Every row gives one point. The points of each table are mixes of a few directions, plus a little noise. Count the directions of each table, and those that both share. Where both have some left over, give the other angles between the two spaces (their principal angles), to ten degrees, smallest first.

First:
[[44, 84],
[-9, -18],
[-7, -14],
[-19, -36],
[-14, -27],
[17, 33],
[-11, -21]]
Second:
[[-30, -57],
[28, 53],
[-4, -8],
[6, 12]]
Directions: first 1, second 1, shared 1

First:
[[75, -20, -16, -9],
[7, 11, 0, 30],
[-90, -14, -6, -3],
[-38, 8, 12, -15],
[47, 15, 11, -3]]
Second:
[[31, 8, -66, -26],
[-15, -4, 31, 12],
[39, 10, -81, -32],
[-13, -4, 27, 11],
[-30, -8, 62, 25],
[-13, -3, 26, 10]]
Directions: first 3, second 1, shared 0; angles 50

First:
[[7, -58, 47, 2, 31, 90, -69, -31],
[53, -18, -47, -53, 16, -20, 3, 46],
[-30, -7, -4, 45, 27, -5, 16, 26],
[5, 81, -20, 7, -36, -16, 5, -7],
[-27, -4, 4, -29, 27, -35, 49, 6],
[17, 24, -20, 7, -7, 3, -12, 13],
[-35, -35, 12, -14, 1, -59, 62, -2],
[8, 10, 25, 11, -19, 50, -48, -37],
[1, 7, 3, 25, -39, -7, -7, -14]]
Second:
[[29, -64, 26, 1, -38, 30, -48, -31],
[-15, 34, -13, -1, 20, -16, 25, 16],
[-27, 59, -24, -1, 35, -28, 44, 29],
[19, -42, 17, 1, -25, 20, -31, -21],
[-12, 28, -11, 0, 17, -13, 21, 14],
[-28, 62, -25, -1, 36, -28, 46, 30],
[40, -88, 35, 2, -52, 41, -65, -43],
[-22, 49, -20, -1, 29, -23, 37, 24],
[16, -37, 15, 0, -22, 17, -27, -18]]
Directions: first 5, second 1, shared 1

First:
[[23, 73, 64, -20, -4, -15, -4, 34, 13],
[19, 10, -3, -25, 4, 11, 11, 32, 18],
[-28, -25, -28, 25, -3, -2, -14, -43, -24],
[-8, -78, -28, 22, 5, 8, 18, -15, 1],
[9, 51, 18, -17, -3, -4, -10, 14, 2],
[16, -42, -116, -52, 15, 54, 21, 35, 22],
[-1, 44, 81, 21, -9, -33, -11, -7, -7],
[-14, -84, -19, 34, 4, 2, 16, -25, -4],
[-16, 51, 30, 13, -9, -20, -27, -26, -22]]
Second:
[[-3, 23, -26, 14, 48, -47, -8, 5, 4],
[28, 23, -22, 64, 22, 72, 12, -2, -24],
[-27, -18, 26, -44, -38, 13, 20, 7, -9],
[3, -58, 58, -58, -96, 22, -11, -17, 24],
[27, -9, 7, 26, -22, 51, -4, -11, 0],
[-10, 27, -30, 13, 53, -40, 1, 9, -5],
[-20, 12, -14, -17, 35, -71, -8, 8, 10]]
Directions: first 3, second 3, shared 0; angles 70, 80, 80

First:
[[-62, 27, -16, -16, 38, -3, 56, -35, 19, -8, -47, -33],
[-60, 52, 26, -23, -7, 19, 51, 17, 25, -24, -32, 7],
[23, -11, 32, -2, -28, 14, -26, 31, 69, -7, -45, 27],
[9, -4, -25, 11, 31, -45, 21, -14, -57, 8, 52, -6],
[37, -11, -3, 4, 19, 4, -11, -30, -24, -12, 62, 12],
[-2, -10, -25, 6, -29, 42, -45, -15, -59, 25, 28, -29],
[43, -78, 23, 3, -35, 11, -66, 70, 38, 3, -30, 25],
[12, 35, -13, 16, 10, -43, 21, -24, -10, 16, 11, -3]]
Second:
[[13, -32, -29, 13, -1, -2, -7, -19, -11, -8, 7, -25],
[7, -17, -16, 7, 0, -1, -4, -10, -6, -4, 3, -13],
[-27, 67, 63, -27, 2, 6, 15, 40, 24, 17, -15, 54],
[-4, 10, 8, -4, 0, 0, 2, 5, 3, 2, -2, 7],
[31, -76, -70, 31, -2, -6, -16, -46, -27, -19, 16, -61],
[33, -82, -77, 33, -2, -7, -18, -50, -30, -21, 18, -66],
[-44, 111, 103, -45, 3, 9, 24, 66, 39, 27, -24, 89],
[0, -1, -1, 0, 0, 0, -1, -1, 0, 0, 1, -1],
[-8, 20, 19, -8, 1, 2, 5, 12, 7, 6, -4, 16]]
Directions: first 6, second 1, shared 0; angles 30
